Each wall is flat, endless, passes through zero and stands at right angles to its row. A trip goes straight from one point to another. Which walls does it cross, in order?

Walls:
(1): [-0.55 -0.12  0.28]
(2): [-0.14  0.44  0.06]
(3): [ 0.33 -0.05  0.14]
Trips:
[ 0.23  0.25 -0.03] to [-0.08  0.02  0.66] -> 1
[ 0.09 -0.41  0.14] to [-0.01  0.27  0.39] -> 2
[-0.11  0.52  0.49] to [ 0.69 -0.31  0.31] -> 1, 2
[0.06 0.18 0.03] to [-0.14 -0.42  0.67] -> 1, 2
[ 1.01 -0.12  0.07] to [ 0.31  0.31 -0.57] -> 2
[-0.07  0.07  0.10] to [0.29 0.17 0.00] -> 3, 1
[-0.38  0.25  0.01] to [-0.15  0.08  0.11] -> none
[0.39 0.38 0.51] to [-0.04  0.24 -0.04] -> 3
[-0.13 -0.02  0.51] to [ 0.30 -0.57 -0.41] -> 2, 1

Walls:
(1): [-0.32  0.16  0.06 -0.48 -0.73  0.35  0.40  0.33  0.54  0.37 -0.23 -0.04
 -0.40 -0.40]
(2): [ 0.45 -0.19  0.38  0.03 -0.40 -0.38  0.05 -0.05  0.31 -0.09  0.33  0.08
 -0.35 -0.13]
(3): [-0.62 -0.43  0.27  0.53  0.04 -0.11  0.52  0.25 -0.08  0.33  0.10 -0.65
  0.26 -0.54]
(4): [ 0.28 -0.12 -0.03 -0.21 -0.23 -0.66  0.23  0.00 -0.33 -0.54 -0.38  0.49
  0.44 -0.07]
(5): [-0.11  0.29 -0.18 -0.03 -0.08 -0.14 -0.34  0.02 -0.10  0.33  0.21  0.22
 -0.12  0.24]
(6): [-0.14 -0.09 -0.17  0.82  0.10  0.08 -0.70 -0.14 -0.56 -0.04 -0.47 -0.04
  0.28  0.28]
(7): [-0.21 -0.22 -0.15 -0.75  0.22 -0.20  0.01  0.27 -0.53 -0.03 -0.20  0.00
 -0.04 -0.10]
(8): [-0.05 -0.38 -0.03  0.40 -0.16  0.00 -0.17 -0.83 -0.56 -0.10 -0.62  0.00
  0.29  0.14]
Trips:
[-0.04  0.08  0.13  0.21  0.48  0.66 -0.15  0.40 -0.10 -0.11 -0.17  0.47
  0.22  0.50] to [ 0.32 -0.14  0.20 -0.47 -0.13  0.38  0.90  0.42  0.20  0.31 -0.18 -0.02
 -0.72 -0.01] -> 5, 7, 1, 6, 2, 3
[ 0.05 -0.35 -0.08 -0.34  0.03 -0.27 -0.64 -0.45  0.16 -0.16 -0.18 -0.13
  0.52 -0.17] to [-0.59 -0.26  0.42  0.05 -0.16  0.48  0.44  0.55 -0.06  0.12  0.05 -0.12
 -0.19  0.16] -> 3, 1, 4, 6, 8
[-0.19 -0.55  0.51  0.12  0.03 -0.10  0.32  0.74  0.39 -0.18  0.49  0.74
  0.33 -0.14] to [ 0.34 -0.13  0.23  0.08  0.22  0.55  0.38  0.21 -0.45 -0.09  0.49 -0.07
 -0.03 -0.52] -> 7, 4, 1
